Every row gives one point. Any point is a mix of the corners, with weights that add up to 1. It lies inside the corners' shape when no weight is negative. Say inside or outside, and name the corners with a negative weight.

Corners:
(1): [46 14 59]
(2): [30 33  2]
(3): [-84  16 -19]
(4): [  62 -121    9]
Points:
[ -2 -37   0] -> inside
[ 48 -45  32] -> inside
[ 14 -43  -5] -> outside (1)
[  6 -53 -10] -> outside (1)
[ 16 -26  -6] -> outside (1)
[-22 -40  -1] -> outside (2)
[ 0 15 17] -> inside
[-1 45 37] -> outside (4)

Corners:
(1): [ 30  29  34 -58  66 -22  29 -29]
(2): [-68  74 -64  66 -36  45  27 113]
(3): [-40 -15 -45   2  12  20  52 -15]
(4): [-13   5  55 -85  11  20 -61   8]
(5): [ 94   1  56  -5 -30 -34  -5  13]
(6): [ 47   0 -21 -85  94 111 -25  76]
(7): [ 19  86 -19   6 -78 -28 -56  12]
(8): [ 34  59 -41  12 -70 -69   4  57]
(9): [ 53 -75  31  48  -5 -76 -68 -36]
Points:
[ -9  41  -9  -3 -20  10 -20  41] -> inside
[36 23 -3 -9 14 27 29 32] -> outside (4, 8, 9)
[ -1  31 -16 -20  -7   1 -13  31] -> outside (5)
[  5  46   4 -11 -39 -22  -8  21] -> outside (6, 9)
[ 14  30  -1   9 -33 -39 -12   5] -> outside (6)
[ 24   3 -15 -26   0  -1 -35  26] -> outside (1, 2, 5)

Corners:
(1): [-72  76  27 -21 -64  40  -3 -55 -23  -2 -56]
(2): [  76   59 -101  -27  -34  -19   39  -34   70   92  -33]
(3): [-50  72  33 -72  21 -36 -38 -48  39 -69  35]
(4): [ 75  14  26 -19  68 -25 -42   1  92 -48 -46]
(5): [ 54  20 -50  36  35 -32 -16  86  -1   5  -3]
(6): [ 48 -46  19 -12  67 -39  20  -3 -33 -38 -12]
(7): [43 38 35 48 42 18 62  3 28 26 88]
(8): [ 13  67 -47 -75 -13  21 -29  15  50 -74   9]
(9): [ 53  16  22 -43  27 -21 -43  58  25 -38 107]
(10): [-12  10 -80  14 -47  34  44  29  83  88 106]
(11): [-18  26  -8   6  51  15 -61  44 -44  16  15]
(12): [ -4 -33  -7  28  -4  18 -47 -39 -34 -31  27]
Points:
[ 23  39   8 -38  -1  -8 -10 -37  31 -26  -7] -> outside (5, 10, 11)
[ 15  41 -15   0   4  -1  -2   1  26  27  29] -> outside (6, 8)
[ 16  36 -49 -15 -15  17 -20  25  43   5  12] -> outside (3, 6, 7)
[ 16  12   8 -10  39 -22 -20  20  24 -24  59] -> outside (1, 2, 8)
